Rows are points. A path goes straight from each point to the next, and from the last back to the first. The post is the endless flat space through its rows: a point in 2 columns, a line in 3, a plane in 4, and so on, so that a path can go around it. Count how often the path circles the post. Going back the other way cancels.
In the rows, 128 means zero.

Post (1 x 2):
[[116 150]]
Path, 14 rows:
[[116 107]
 [ 70 142]
 [ 94 161]
 [121 232]
 [179 177]
 [151 120]
 [ 88  74]
 [ 80 143]
 [ 39 164]
 [ 85  83]
 [134  79]
 [167 144]
 [177 182]
 [138 138]]
Times around: 1

Post:
[[130 152 133 118 109 145 197  69  22]
 [146 130 186 208 133 245 175 208 173]
 [136 168 160  93 173 156  58 109  38]
 [133 131 135 160 208 156 163 116 193]
 [134 156 134 170 103  85  41 155  54]
 [141 138 137  97  97  76  49 188 203]
 [117 136 226 168 128  97 168 110  34]
 [132 133 116 114 177  92 186 208 196]]
Path (8 x 9):
[[198  89 147 109 160 159 150 154 110]
 [176 167 152 193 109 143 111 122 102]
 [116 164 203 141 182  76 142 197  94]
 [ 57 155 164 124 111 170 142 149 120]
 [113  96 117 128 149 126 100 104 188]
 [118  96 136 143 136 195 181 174 108]
 [101 147 164 159 178 150 114 125  47]
 [134 107 131 141 157 134 173 106 105]]
Times around: 1

Post:
[[147 144 151 166 231  95 138 145 115 128 160 191 177  91  98  73  98 174]
 [158 140 104 146 130 101  96 150 173 142 128 129  80 153 166 135  79 182]
 [159 109 127 153 129 208 109 105  69  82 175 134  99 145 124  85 171 189]
 [143 167  83 178 101  60 172 155 119 115  74 117 111  55  85 142 131 113]
 [168 131 171 157 123 110 122 136 157 178  94  94 169 126 153  82 116 164]
 [122 145 140 117 133 115  84 142 169  65 166  84 154  65 124 129 121 142]
 [144 147 139 175  83  66 109  59 136 143 151 168 180  93 109  84 186 166]
 [150 109 105 124 133 101 162 110 166 136  99  93 219 107 249 101 217 142]
 [178 134 171 150 117 116 183 124 122 118 111 128 133 146 158 148 109 147]
 [155 135  97  91  81 152 159 112 120 102 131 147  85 149  92  95 142 100]
 [174 144 149 163 154 100 114 147 170 163 153 146 133  88  85 154 208 206]
 [156 143  97  61  98  84  86 128 141 118  52 131 137 140 168 130 120 169]
 [134 120 140  69 120  98 113 107  47 144 140 156  88 109 189 100  41 138]
 [131 124 166 167 113  87  85 169 114 140 138 154 185  98 174 116 159 142]
 [159 136 171 145 160 117 133 135 106  84 136 119  65 138 139 116 162 130]
 [179 133 176 179 167 171 139 121 140 133  92 194 119  75 148  68  34 128]
 [153 176 132 173 173 116  67 125 159 152 143 120  98 111  74 181  51 124]]
Path, 13 rows:
[[194 109 139 139 133 108 134 104 125 105 140 140 125  73 129 128 122 154]
 [161 134 121 158  87 102 134 133 116 114 179 127 111 100 172  93 100 123]
 [149 143 154 159 125 117 104 120  69 146 132 120 127  89 149 115 129 162]
 [127 165 116 125 168 140  89 125 143 162 127 109 124 140 122 155 119 137]
 [122 100 131 154  92 122 133 159 110 144 159  99 121 118 176 105 144 153]
 [154 114 109 122 144 126 132  95 152 148 164 157 121 128 126 118 111 137]
 [174 111 128  84 138 120 120 151 153 156 149 149 139 113 127 112  91 139]
 [158  94 119 126 151 126 153 148 115  59 134 149 161 131 156 151  93 135]
 [216 122 105 116 143 107 138 125 188 119 158 124 133 120 154 131 128 200]
 [144 163  97 155 104  92 141 165  81 105 115 106 133  55 147 115 105 151]
 [142 139 147 118 182 148 147 134 118 142 140 104 158 124 137 105 158 111]
 [119 136 151 119 134 114 115 100 124 132  66 126 126 110 127 159 127 139]
 [117  89 131 139 134 118 111 118 119 131 137 129 167  98 163 135 106 167]]
Times around: 2

Post, 17 rows:
[[120 118 178 130 131 127  94 105 116 138 133 183 131 162 193 170 178 116]
 [125 147 105 149 152 137 106 116 139 147  89 122 135 110 154 179 112 140]
 [109 120 123 143 133 117 158  85 132  84 156  59  33 144 154 207 148 146]
 [104  84 164 170 112  88 145  86 172 108 129 102  94 168 133 120 130 110]
 [150 103 181 111 131 141 119 127 125 134 163 110 136 198 160 114 118 160]
 [ 86 158 100 198 172  78 134  61 177 145 170 115 139 141 180 118 119 147]
 [166 144 176 114 184 114  99 134 145 119 136 135 105 146 192 132 157  72]
 [143 148 108 135 128  78 160 128 108 122 139 124 155  94 134 138 115 184]
 [130 125 142 125 159 154 118  58 161 136 150 160 138 120 173 103 134 120]
 [ 91 155  87 113 133 165 142 138 129 140 100 142 127 131 193  81 158 110]
 [208  51 123 119 159 144 108 117 126 130  68 174 166 141 137 142 249 122]
 [164  96  96 154 103 117  98 161 153 159 159 164 154 109 165 106 193 112]
 [154 209 136 189 106 117 113 108 136 131 161 120  82 139 158 142 164 106]
 [104 138  94  63 122 121 162  97 141 111 101  97 117 182 126 164 142 122]
 [147 140 141 148  82  77 103 125 108 144 116  44 112 102 143 138 179 127]
 [160 110  89 153 177 148 149  73  74  54 172 113 139 121 154 158 112  82]
 [117 141  51  79 134 160  93 145 128  31  90 158 129 133 201 150 184 140]]
Path, 22 rows:
[[122  71 161 115 149 144 103  41 134  95 161 120 125 174 171 114 174 145]
 [105  99 129 174 140 142 169 153 177 109 125 125  72 129 143 100 163 132]
 [133 156 167 114  88 111 193 133 164  89 227  96  50 128 161 160 183 180]
 [139 107 101 111 184 147 154 138 160 140 142  92  87 154 190 157 136 108]
 [ 93 176 118  90  51  80  54 111 147  89  88 107 136 215 185  87 176 100]
 [ 87 138  96  80 106 138 150 119  98  76  88  82  80 150 142 125 139 111]
 [ 93 139 194 109 152 142 146 118  92 171 143 103 142 121 157 122 119  96]
 [176 164  98 197 142 156 101 140 115 141 199 188 124 128 203 188 196  84]
 [200 147 135 127 109 149 124 115  49 105 167 128 157 169 149 158 133 153]
 [118 140  85 173 148 131 127 171 143  89 109 172  97 117 196  56 117  87]
 [149 141 182 171 185  76  87 113 121 123 125 132 104 154 158 138 199 108]
 [135 168 125 127 170 127 161  81 111 121 174 117 131 169 156 119 194 137]
 [160 161 103 133 190 123 188 103 115  67 140 158 120 137 175 150 173  93]
 [157  83 153 101 131 150 134  72 111 127  69 155 168 138 152 125 136 110]
 [118 115 126 144  90 137  79  42 144 140  89 144 101 194 106 169 134 119]
 [ 72 146 105 130 172 169 150  93 120 173 122 158 114 206 178 128 202 111]
 [121 105 106 177 162  98 142 121 104 119 152 176 154 171 161 194 197  75]
 [111 176 104 182  74 184 147  85  83 118 145 162 143 152 151 182 134 110]
 [144 136 119 115 124  89 165 144 131 121 135 155 156 170 169  97 112  86]
 [187 108 161 112  90 157 105  96  87 104 120 108 141 170 147 125 169 126]
 [153 183 100 135 120 143 175  87 142 105 176 154 117 178 181 141 156  61]
 [152 102 103 129 114 192 124  85 112 155  93 172 134 132 154  99 131 110]]
Times around: 4
